Each row is a point. Examples show where two turns around zero, p and q, send a point. Where does a point land after both, in the order given? Backwards means that the second turn is done in reverse. Each puzzle has new turns, and all numbers are rounded.

Turn p:
[-24,-6] => [-22,-11]
[3,-5] => [4,-4]
[-1,-36] => [7,-35]
[22,47] => [11,51]
Turn q:
[16,30] => [18,29]
[-28,16] => [-27,18]
[-20,-25] => [-21,-24]
[31,-21] => [30,-23]
Where do these land?
q, then p backwards: [37,-41] => [24,-50]
p, then q: [-4,24] => [-8,23]
p, then q: [-30,11] => [-31,6]
p, then q: [-3,6] => [-4,5]

Turn p:
[-23,-10,2,23] => [-18,-22,3,19]
[9,1,8,-8] => [10,7,7,-4]
[0,4,-2,-3] => [-2,4,-2,-3]
[11,6,-14,40] => [4,-3,-27,35]
[-18,-24,36,-15] => [-1,-19,44,-9]
[8,31,-20,10] => [-7,26,-27,10]
[13,-8,-9,-47] => [15,7,2,-47]
Turn q:
[-8,11,9,-29] => [-1,16,2,-29]
[-4,-13,20,-7] => [-9,-12,14,-15]
[-18,11,2,22] => [-15,12,11,21]
[27,23,-9,-2] => [34,13,-4,5]
[-11,-8,-11,-30] => [-10,4,-21,-26]
[14,-23,-11,48] => [1,-32,-1,46]
Where do these land?
q, then p: [-19,-29,-19,11] => [-24,-30,-13,0]
q, then p: [18,-12,-2,11] => [16,-16,-4,5]
p, then q backwards: [-9,46,4,-6] => [-36,30,-5,0]
p, then q: [2,-24,22,14] => [3,-30,17,5]
q, then p: [9,18,-5,-29] => [9,27,-9,-20]

Turn p:
[-10,-14,-6,10,-2,-22,-16,-12] => [1,-28,1,-2,-5,-9,-16,-14]
[20,-1,3,-13,25,-8,12,-12] => [9,19,8,-6,23,-10,0,-18]
[2,-13,17,2,2,23,9,-34] => [-19,-2,7,-7,7,10,29,-28]
[-21,-8,3,40,29,22,-22,-4] => [-36,-14,21,19,3,31,-23,-11]
[26,33,1,-9,-14,-6,1,8] => [14,34,-9,-1,-23,-14,1,6]
[16,-37,13,30,2,17,5,2] => [-5,-15,30,34,6,7,22,-11]
[-23,-2,10,30,-6,3,8,-10] => [-36,-18,3,7,-5,-5,3,0]
[-17,-27,26,39,31,-1,32,-9] => [-45,-17,34,16,36,-14,7,-6]
[1,25,-47,-39,-21,-5,6,20] => [36,15,-55,-7,-1,1,-8,26]
[-27,22,-3,-46,-28,5,-38,47] => [32,-2,-15,-36,-33,31,-14,55]
[32,23,-15,-44,-18,-27,3,4] => [48,28,-25,-20,-10,-26,1,2]
Turn q:
[-17,-41,22,23,0,-16,5,-16] => [13,-11,-9,51,2,-21,-5,-8]
[-42,-15,3,-4,-7,-16,11,-28] => [-28,-15,-22,30,-8,-16,-2,-22]
[21,32,27,1,-12,36,22,35] => [2,23,40,-9,-17,30,36,26]
[27,19,-19,-17,29,34,20,24] => [6,-12,9,-38,19,35,30,22]
[-38,-36,-17,37,-31,-25,9,-19] => [-11,-15,-37,43,-24,-39,-22,15]
[34,10,-7,-33,-3,-4,-4,13] => [7,-5,27,-41,5,-5,4,-6]
[16,21,-11,3,16,-17,-10,-22] => [14,15,-23,-23,5,-4,0,-19]
[4,20,-1,-10,16,-1,-16,33] => [-9,20,17,-20,27,9,-4,10]
[-5,-10,3,0,-7,10,-37,-20] => [7,-1,-1,7,-8,13,-37,-18]
Where do these land?
q, then p backwards: [-1,-32,15,11,-6,12,-21,8] => [9,-14,-12,18,15,-9,-17,27]
q, then p: [-43,-7,-18,-18,-16,-18,-27,-21] => [-8,-45,-15,-18,-14,14,-31,-17]
q, then p: [-8,2,42,24,-7,-4,-5,-10] => [-29,15,-3,19,-28,-16,-3,-12]
p, then q: [-9,36,2,17,-32,-9,-30,-8] => [-24,-2,8,-6,-39,-18,-34,6]
q, then p: [33,8,-7,-3,10,-23,0,-3] => [25,20,-3,-15,11,-18,-1,-12]
q, then p: [-2,-15,-34,-7,-35,21,44,-7] => [23,-46,-9,12,5,-8,32,33]
q, then p: [14,-11,-21,5,46,-5,22,25] => [17,18,14,14,53,1,-11,11]
q, then p: [44,29,4,5,48,15,11,-5] => [13,56,-12,3,34,8,27,-11]
p, then q: [-28,-11,18,-33,-8,10,6,19] => [-12,-23,34,-7,20,7,19,13]
